Every row gives one point. The points of each table are mixes of a few directions, plus a little noise. Count the directions of each table, and those that both share. Where both have some left over, give the other angles between the two spaces (their principal angles), to ten degrees, smallest first.
In the rows, zero is written as 128.

First, 5 rows:
[[159 147]
 [164 150]
 [126 127]
 [112 118]
 [ 79  98]]
Second (6 x 2):
[[ 63 127]
 [177 129]
 [161 129]
 [112 128]
 [135 128]
 [120 128]]
Directions: first 1, second 1, shared 0; angles 30

First, 6 rows:
[[ 88 120 142 106]
 [141 169 140 127]
 [136  78  84 114]
 [135 142 153 164]
 [167 111  93 139]
 [101 148 155 119]]
Second:
[[124 143 136  94]
 [142 118 141 171]
 [146 150 178 119]
 [103 120  80  98]
 [108 118  86 112]
 [145 119 146 174]]
Directions: first 3, second 2, shared 1; angles 40

First, 9 rows:
[[148 125 135 136 121 122]
 [210 117 155 162 100 103]
 [122 129 126 125 130 130]
 [120 129 125 125 131 130]
 [ 17 142  91  81 166 162]
 [ 86 134 114 110 142 141]
 [120 129 125 125 131 130]
 [175 122 143 148 112 114]
 [154 124 137 139 119 120]]
Second, 7 rows:
[[ 70 134 110 102 147 148]
 [162  90 164 106 102 158]
 [132 116 138 117 122 141]
 [ 95 133 116 115 140 137]
 [163 135 131 155 121 104]
 [ 83 146 104 122 149 127]
 [191 142 132 179 116  82]]
Directions: first 1, second 2, shared 1

First:
[[150 124 123 132 114 120 141 170 123]
 [151 157  86  74 139 156  99 161 124]
 [124 131 133 143 111 113 114 140 142]
 [117 114 116 126 115 121 159  81 146]
 [137 117 212 167 203 152 126 159  40]
 [126 122 123 128 115 111 139  71 158]
 [137 145 126 130 111 113  91 148 149]
 [ 81 128  99 120 106 133 129 105 155]
 [128 114 135 132 138 133 155 118 113]]
Second (9 x 9):
[[114 176 134 102 168  84 156 119 107]
 [105 210 142  80 200  55 179 114 106]
 [132 112 124 139 113 142 117 131 130]
 [137 103 129 137 110 156 116 133 154]
 [129 117 117 145 111 129 113 128  98]
 [130 110 113 152 103 132 107 128  88]
 [126 130 121 135 124 119 123 126 100]
 [141  92 135 134 107 173 117 137 188]
 [138 104 136 128 117 162 124 135 182]]
Directions: first 5, second 2, shared 0; angles 70, 70

First, 8 rows:
[[164 169 101 133 134 126 119 183  72  97 170  96]
 [134 156 131 138 112 137 121  69 155  96 133 119]
 [123 103 125 119 147 121 117 167 111 154 124 130]
 [186 123 151 109 107 141 110 159 103 140 147 141]
 [122 162 109 143 123 124 154 129 118  96 139 113]
 [ 98  89 132 121 141 119 144 151 132 165 103 148]
 [131  92 172 115  95 141 148  90 170 160  98 174]
 [ 67 130 102 147 164 115 110  78 163 115 109 102]]
Second (11 x 12):
[[ 49 123 155 132 115 160 182 144 173 133 135 141]
 [174 134 110 126 140 124  74  94 122 119 133 110]
 [151 117 100 122 129 145 146 160 119 141 142 128]
 [ 72 134 171 135 116 103 161 133 129 123 104 147]
 [163 131 126 128 130  85 121 139  80 128 107 135]
 [153 144 139 132 138 103  58  66 126 107 116 112]
 [ 66 147 177 138 127 133  88  53 185 102 121 118]
 [168 121 110 124 127  99 152 174  74 141 117 140]
 [157 122 106 124 132 133 128 144 114 135 136 125]
 [ 97 121 124 127 125 170 147 133 167 133 149 125]
 [158 113  91 120 130 152 151 169 118 145 148 127]]
Directions: first 4, second 3, shared 1; angles 40, 90

First (9 x 18):
[[118 161 127 129 150 113  79 131 119 140 133 140 169  98 109 137 176  65]
 [138 130 110 129 139 131 136 128  97 142  93 134 111 123 154 128 128 112]
 [148 182 141 140 105 130 139  78 156 126 130 125 111 147 132 172  89 143]
 [114  69 124 124 130 149 150 161 105 134  83 126 115 129 143 115 127 136]
 [186 164  92 127 140 104 139  87 108 125 158 126  99 176 164  88  86 154]
 [ 95 103 158 132 129 152  72 168 160 138 125 119 195 153  85 152 144  91]
 [129 121 133 124 134 113 117 121 128 118 151 130 148 131 111 101 140 128]
 [142 145  95 124 136 133 122 164 133 138 162 118 104 138 154 128 116 138]
 [ 82  76 174 124  89 127 198 113 146  91 118 134  99  57 100 132 148 184]]
Second (8 x 18):
[[123 121 121 127 124 148 121 167 150 135 144 115 123 146 134 142 113 140]
 [114 113 148 128 125 114 150  96 107 117  96 143 130  87 115 119 154 121]
 [134 167 168 140 117 107 126  39 125 119  93 146 155 119 101 150 133 101]
 [161 134  62 113 162 112 116 176 101 136 187 121 103 143 169  70 128 139]
 [151 140 153 139 131 116 115  52 106 129  76 140 165 170 114 123 112  98]
 [107  89 142 131 114 166 128 171 153 136 109 113 133 155 123 154 107 141]
 [117 145  85 113 134 118 141 196 141 123 211 122  78  61 150 119 159 156]
 [118 116 146 133 117 143 128 127 140 130 107 125 138 141 118 147 118 128]]
Directions: first 6, second 4, shared 4

First (9 x 24):
[[136 134 131 119 145 112 189 133 139 125 147 151 164 123 102 124  84 123
  103 105 136 167 108 160]
 [144 129 137  95 133  71 149 104 102 140 132 149 156 148 121 138 130 104
  101 115 136 162 129 155]
 [ 92 114 140 165 107 163 109 134 150 118 115 106  88 124 141 113 132 154
  138 130 116  89 124  92]
 [165 159  87 119 143 146 140 146 137 123 144 118 151 102 101 147 134 118
  138 148 146 162 152 137]
 [148 129 124 106 149 129 105 133 105 137 129 148 140 130 147 133 129 118
  149 131 125 116 122 151]
 [142 123 121 110 140 134  83 133 106 139 127 133 127 134 147 131 139 121
  152 145 120 105 125 131]
 [ 69 109 167 188  99 181  99 130 150 111  87 119  58 121 185 104 145 171
  159 105 110  48 126  95]
 [ 84  94 135 161 102 159  97 138 154 125 131  90  90 136 117 103 112 154
  124 152 104  91 104  68]
 [172 161 110  87 133  59 181 102 109 134 141 139 178 133  91 160 147  90
   88 121 161 212 162 163]]
Second (11 x 24):
[[154 127  93 122 169 150 129 151 109 157 132 125 140 102 118 126 103 102
  198 123 119 145 120 142]
 [119 108 140 156 108 142 162  91 113 112 111 160 107 121 127 138 132 113
  148  65 125 109 198 122]
 [135 127 102 106 154 135 132 141 127 150 137 107 125 133 115 123 112 108
  166 133 113 140 106 127]
 [143 162 136  93 160 129  86 164 160 145 178 118 137 128 120 112 147 109
  127 170 117 151  65 134]
 [ 74 108 134 119  69  81 168  88 146 107 109  76  90 205 116 122 119 161
   55 138 118 107 115  81]
 [155 103  69  67 146 156 128 116 107 120 132 131 135 161 115 159 113 111
  145 137 112 102 171 135]
 [106 132 156 123 154 119 103 147 147 151  88 117 129 103 180 129 174 147
  121 132 146 159  95 163]
 [149 128 133 130 102 135 100 118 115  86 127 169 159 126 141 153 139 160
   67 151 153  96 173 140]
 [106 141 157 228  72  94 184 117 119 124 141 117 110 114  85  84  73 134
  135  98 126 130 110  74]
 [153 138 130 126 130 139  97 138 122 112 137 157 156 111 138 140 138 140
  106 149 144 119 142 146]
 [115 136 156 137 145 128 119 137 143 144 115 131 120 104 152 122 158 123
  141 111 133 150 113 145]]
Directions: first 5, second 6, shared 1; angles 30, 60, 80, 90

First:
[[121 136 127 121 122 129 114 148 131 116 128 133 127 135 128 133 135 137
  130 133 120 116 135 145 134 132 124 127 128 139 131 117]
 [138  81  97 184 184 105 155  93 156 150 120  50 138 175 134 151 113 116
  144 117 151 193 132  74  78  89 160 163 109  69 116 181]
 [126 139 136 115 115 134 122 135 121 123 130 147 126 116 126 122 131 130
  124 130 123 113 126 140 140 138 120 119 133 142 131 116]
 [130 171 173  71  68 157 126 126  83 128 139 220 119  48 119  85 130 124
  101 131 116  70 106 158 180 172  95  83 154 178 136  84]
 [109 155 127 102 106 133  87 187 135  93 128 148 123 144 128 140 150 153
  133 143 104  89 147 181 148 141 113 123 129 165 138  94]
 [131  94  99 171 172 108 138 116 156 136 121  63 135 177 134 153 122 126
  145 123 141 174 139  97  89  96 153 158 111  87 120 164]
 [145 144 166 100  95 149 158  81  86 154 137 189 124  49 121  83 113 105
  101 119 137 110  95 112 156 155 112  95 149 142 127 117]
 [114 116  97 150 154 111 103 167 163 106 120  78 131 192 134 165 140 147
  150 136 121 142 155 141 105 107 140 155 111 117 129 136]
 [138 117 131 138 136 127 149  98 122 146 129 123 130 116 127 119 117 115
  124 121 140 145 117 103 121 124 134 128 129 112 123 143]]
Second:
[[165 109 137 196 111 130 136  76 167 152 118  20 123 145 172 140  99 125
  148 114 152 173 118  97  74 100 175 182 108  14 139 176]
 [128 143 146 115 114 130 105 140 125 121 135 144 123 113 135 120 142 131
  116 121 106 108 150 149 144 136 111 127 137 136 122 124]
 [116 142 143  98 136 122 102 150 111 117 141 176 127 109 121 116 157 126
  102 116  92 102 169 152 160 138  91 113 146 171 107 122]
 [116 113  97 105 146 136 196 110  95 142 119 180 139 118  81 118  98 115
  139 156 177 138  52  90 133 140 141  83 124 178 145  97]
 [114 123 127 113 168 108 107 146 121 121 139 154 131 131 119 126 158 121
  105 110  93 125 181 134 145 123  96 124 141 162  97 141]
 [136 117 109 143 112 143 177 102 128 142 113 111 131 134 118 132  88 128
  156 153 181 146  54  99 106 129 167 122 111 108 159 113]
 [126 126 112 151 122 126 110 150 159 113 119  78 127 171 142 155 127 147
  152 139 132 135 131 142 105 116 149 153 111 101 142 129]
 [123 151 153 103 114 129  91 150 118 116 140 163 121 104 135 116 155 131
  105 115  90  96 169 162 157 141  95 121 145 152 114 122]]
Directions: first 2, second 4, shared 2

First (10 x 32):
[[125 153 146 114  88 132 153 152 126 142 169 107  93 110 112 175 108  83
  110 152 102 172 129 141 176 106 133 147 126 132  96 120]
 [144 161 117 147 111 120 127 146 128 132 145 108 138 114 118 128 110 124
  141 114 115 141 153 104 149 134 119 125 157 139 127 130]
 [125 131 117 112 145 172 128 143  99 156 143 133 177 103 107 111 119 148
  107 144 107 135 120 119 110 113 119 141 139 111  94 122]
 [109 108 111 152 123 134  95  74  72 137  78 215 140 127 122  98 111 188
  144 102 110 100  54 135 106 113  91 165 160 194  89 132]
 [102 100  81 163 152 115 127 148 102 140  98 143 157 138 139  84 172 127
  136 113 133 129 159 103 142 139 116 146 153 122 148 111]
 [135 148 127 107 136 148 157 187 145 145 178  65 147 110 117 141 138  86
  103 158 123 164 185 113 149 127 147 117 119  71 132 116]
 [ 91  73 134 117 143 114 143 118 133 119 100 149  88 160 155 135 177 100
  113 147 152 126 117 161 133 124 146 140  87 112 148 116]
 [110  80 133 117 160 133 115  91 124 117  87 169 127 152 146 108 153 155
  124 130 152  93  92 151  84 129 133 127 100 124 139 130]
 [196 199 151 144 101  89 116 131 196  87 159  58 115 127 130 149  84 128
  171  92 145 116 178 100 130 166 138  64 139 135 175 158]
 [143 129 164 108 121 124 118  91 154 104 124 135  98 139 135 150 108 142
  132 129 142 105  94 154 101 129 138 108 100 139 132 145]]
Second, 11 rows:
[[129 147 139 129 109 133 138 121 127 132 150 109 116 127 121 120 114 135
  117 145 118 135 125 143 129 127 150 116 108 122 135 145]
 [138 158 143 127 105 139 139 121 122 137 158 108 123 118 113 117 107 139
  116 156 110 140 123 143 128 121 153 115 109 120 126 149]
 [ 71  93  97 156 128 114 128 125 126 125 106 124 111 167 156 113 145 129
  120  80 146 104 128 135 133 158 127 135 122 134 173 121]
 [140  89 136 107 162 101 116 137 168  97  90 147 113 143 154 175 163  89
  151 107 167 116 141 115 129 133 103 133 139 129 132  99]
 [198 185 148 106 125 166 122 134  94 156 160 146 185  60  73 117  93 154
  135 190  79 163 120 106 119  82 117 133 159 130  48 138]
 [130 128 127 127 130 129 127 129 127 129 127 130 131 126 127 128 128 128
  129 128 128 128 128 126 127 127 126 129 131 129 125 127]
 [116 129 137 130 114 120 138 121 141 122 137 108 102 143 137 129 126 122
  119 130 134 126 128 146 131 138 149 116 102 121 153 139]
 [235 179 171  78 145 155 116 140 124 136 148 157 180  52  76 157 107 127
  153 203  96 167 130  97 117  71 106 130 164 126  31 125]
 [ 46  51  72 164 154  99 115 132 132 113  68 145 113 188 181 122 173 117
  131  36 172  85 134 120 134 173  99 151 143 144 187  95]
 [133 153 122 136 116 149 129 127 100 149 147 128 151 108 106 102 107 153
  120 144 100 139 120 125 125 117 131 132 136 130 109 140]
 [ 74  97 116 147 119 105 138 120 147 113 117 105  83 177 164 127 145 116
  116  91 156 106 131 151 135 161 147 119  96 125 190 130]]
Directions: first 5, second 3, shared 1; angles 30, 90

First:
[[124 128 131 139 122 122 123 130 123 125 129 128 122 122 131 131 121 128
  132 120 133 121 128 122 131 129 127 128 134 130 128 128]
 [167 132  96  30 184 184 176 111 178 152 124 128 177 186  97 105 190 128
   85 204  77 200 128 184 106 119 136 124  71 112 130 123]
 [134 129 123 111 137 137 136 125 136 132 127 128 136 138 123 124 138 128
  121 141 119 140 128 138 124 127 130 128 118 126 128 127]
 [100 125 151 198  88  88  93 140  92 111 131 128  93  86 150 145  84 128
  159  74 164  77 128  88 144 134 122 131 169 139 126 132]
 [118 127 136 152 114 114 116 132 116 122 129 128 116 114 136 134 112 128
  139 109 141 110 128 114 133 130 126 129 142 132 127 130]
 [106 126 146 182  97  97 101 137 101 115 130 128 101  95 145 141  93 128
  152  86 156  88 128  97 140 133 123 130 160 137 126 131]
 [110 126 143 173 102 102 105 136 105 116 129 128 105 100 142 139  99 128
  148  92 151  95 128 102 138 133 124 130 155 136 127 130]
 [164 132  98  38 180 180 173 112 174 150 125 128 174 182  99 106 185 128
   88 199  81 194 129 180 107 120 136 124  75 113 130 123]]
Second, 8 rows:
[[142 123 150 110 133 139 132 138 132 124 137 119 136 115 105 126 135 146
  112 121 128 140 104 173 117  97 148 149 105 104 123 122]
 [110 136 169 148 106 111 107 145 119 102 147 115  87 119 154  77 135 132
  135 134 172  95 168 114 128 105 129 129 126 122 122  95]
 [129 117 156 116 120 129 121 143 124 116 146 111 108 117 118  88 151 141
  106 134 152 127 136 152 121  95 137 130 114 114 112 106]
 [174 156 140 133 149 152 152 149 126 135  82 132 132 123 116 165 118 164
  117  94 102 139 124 120 110 145 122 116 109 143 132 100]
 [170 120  47 102 165 162 162 115 125 181  71 142 153 159 101 176 146 132
   97 129  80 176 123  90 124 200  76  60 153 186 120 138]
 [116 168 179 156 120 121  97 153 143 109 153 125 118 124 173 135  91 144
  187 122 192  86 127 141 124 102 140 167 118  96 151  91]
 [ 95 120 140 151 102  96 122 110 117 100 140 132 117 115 139 106 119  99
  135 126 109 106 147 107 143 121 149 147 130 123 132 156]
 [ 89  85  44 106 128 114 128  71 137 156 149 146 173 153 116 153 129  66
  135 163  89 155  96 126 158 160 121 125 168 136 132 214]]
Directions: first 1, second 5, shared 0; angles 40

First, 11 rows:
[[121 222 204 143 115  93 172  99 127  70 122  53 126 177 105 115 164 103
   97 138  60 165 149  99 142 102 120 128 183 165  99 173]
 [103 155 123 115 136 130 127  92  85 118 187 111 160 102 124 135 133 122
  207  66 140  73 157 146 115 146 140 175 125 113 113 134]
 [137  94 106  94 133 153  85 132 122 140 119 141 124 100 128 136 125 142
  130 124 129 175 111 164 179 123 111 128  81 124 114 121]
 [134  69  80 154 133 129 138 161 151 172 126 189 125 117 154 132  97 139
  135 143 190  52 116 108  58 154 151 115 130 102 174  91]
 [135  66 133 160 116 153 106 182 162 167  68 178  92 181 106 104  96 130
   25 179 126 193 103 126 141 102 126  71 126 121 162 104]
 [134  85 101 105 133 154  89 139 124 149 120 153 124 106 129 133 117 141
  128 124 140 156 112 159 160 126 119 125  87 117 126 114]
 [143 137 140 141 123 111 150 139 155 120 101 121 113 144 136 126 134 128
   93 165 118 139 117 101 118 123 124 106 147 143 134 133]
 [131 125 104 125 135 119 139 122 126 132 148 135 139 101 149 140 127 134
  168 117 154  76 131 121  97 149 137 143 126 121 134 121]
 [153 143 114  93 133 113 131 114 137 106 123 104 128  86 158 149 152 141
  151 141 122 138 112 128 149 136 109 136 108 147 105 142]
 [116 173 151 133 127 112 150 104 113 105 151  96 141 134 122 126 142 116
  153 108 114 105 148 117 115 130 134 147 152 135 116 145]
 [102 139 152 144 124 141 121 123 106 129 142 125 134 160  96 111 120 113
  121 102 116 134 150 138 131 117 137 134 142 119 128 130]]
Second (10 x 32):
[[119 121 144 148 121 122 129 146 141 140 108 137 112 162 115 113 112 123
   75 151 114 143 131 119 124 114 137 101 142 123 141 105]
 [124 128 139 140 122 115 134 142 145 136 109 131 113 149 125 120 118 126
   84 155 116 134 129 114 123 120 137 103 139 126 136 105]
 [146 144 104  98 137 118 137 105 123 107 148 111 143  75 160 152 151 138
  191 115 141 101 121 129 125 149 117 157 111 139 110 149]
 [172 169  80  66 146  82 159  84 135  84 156  82 150  15 209 184 175 152
  238 127 148  64 110 114 115 172 110 172 102 155  91 152]
 [107 100 135 145 130 194  91 125  84 141 153 153 150 156  79 108 117 114
  156  65 144 159 140 169 149 116 122 156 120 113 135 166]
 [118 122 151 152 117 115 132 152 149 143 100 138 104 168 115 111 109 123
   55 164 109 144 131 113 122 111 141  88 147 123 143  93]
 [120 124 147 147 118 111 135 149 151 140 101 135 106 163 120 115 112 125
   61 164 110 139 131 112 121 114 140  91 146 124 141  95]
 [138 130 101 100 143 160 114  95  90 111 172 121 164  79 135 147 151 130
  229  66 156 115 128 159 141 147 110 186 101 131 110 180]
 [117 117 135 139 126 150 115 132 115 137 132 140 131 147 106 117 119 122
  123 112 131 143 133 141 137 121 129 130 129 120 134 136]
 [119 125 147 148 120 113 133 149 148 140 103 133 108 162 120 114 114 125
   65 163 111 139 130 112 122 114 139  94 144 125 141  97]]
Directions: first 4, second 2, shared 1; angles 30

First (10 x 32):
[[113 126 138  90 142 108 161 157 135 115 116 113 121  91 130  97  76 103
   85 150  87 121 153  98 141 118 177 108 155 123 137 113]
 [ 96 142 135 117 169 136 173 122 135  95 144 115 111  99 123 109 117 156
   81  99  91 179 141 130 133 121 166 135 171 138 130 131]
 [139 123 119 171 105 161  97  79 118 134 150 148 136 176 126 165 191 168
  188  85 178 143 100 166 117 133  67 163 110 148  98 154]
 [127 148 122 139 160 125 130 132 133 128 132 124 122 118 123 127 140 142
  101 128 122 152 122 138 118 138 135 123 120 114 156 125]
 [108 136 136 100 158 115 164 150 136 111 123 113 117  91 127  99  89 119
   77 138  86 142 148 108 137 121 175 113 156 122 145 116]
 [131 125 126 134 120 133 122 120 126 131 131 132 130 138 128 134 137 132
  141 122 138 126 124 133 127 128 116 133 125 132 120 132]
 [143 104 129 128  82 131 104 123 120 143 120 138 141 153 134 141 128 108
  177 137 154  87 124 123 134 123 100 132 114 138 100 132]
 [121 157 126 111 185  99 151 171 142 125 116 108 115  82 123  99  99 116
   51 161  85 149 140 113 122 139 181  96 128  93 190 104]
 [129 124 129 127 121 129 127 126 126 128 128 129 129 131 129 129 127 126
  135 128 130 123 129 127 129 126 125 129 128 131 121 130]
 [173  92 118 161  40 143  52  99 109 171 120 161 158 202 137 177 174 110
  243 133 210  59  98 144 123 132  38 146  71 141  83 145]]
Second, 10 rows:
[[158  84 123  81 121  94 134 113 154 125  98 181 140 117 104 147 107  96
  149  77 134 112 112  97 117 181 115 128 124 132 115 130]
 [ 90 184 133 183 142 172 117 147 101 132 161  67 113 138 154 104 156 176
  100 185 124 152 144 167 142  71 147 128 131 120 150 122]
 [141 103 137 112 145 119 127 118 187 119 101 166 134 112 115 143 113 115
  159  82 146 124 104 114 128 201 122 120 121 107 133 113]
 [ 87 192 133 197 124 173 125 149  65 136 180  44 111 152 169  98 156 162
   90 217 109 145 162 171 141  24 142 131 139 136 135 136]
 [140 100 152 148 107 118 154 113 140 118 136 129 131 143 153 137  94  49
  164 142 117  96 136 114 125 128  97 115 141 135  88 143]
 [100 175 119 149 148 158 108 147 109 135 142  93 118 125 129 110 161 197
   94 151 132 159 131 157 138  98 156 135 123 118 162 116]
 [151  97 116  87 111  97 134 119 119 131 113 160 137 126 109 139 117 107
  130 101 124 114 126 104 117 140 119 134 127 145 113 138]
 [129 132 116 115 124 123 123 131 107 134 128 128 129 128 119 125 137 145
  112 128 125 133 131 128 126 113 135 136 126 137 132 131]
 [133 127 108  87 151 121 106 132 152 132  99 161 132 105  92 133 145 182
  116  78 148 149 105 124 127 177 149 136 112 114 161 109]
 [151  86 144 122 107 105 152 110 145 119 123 151 135 136 137 143  93  52
  164 118 121  96 129 103 120 148  98 118 137 137  90 142]]
Directions: first 3, second 3, shared 0; angles 40, 80, 90
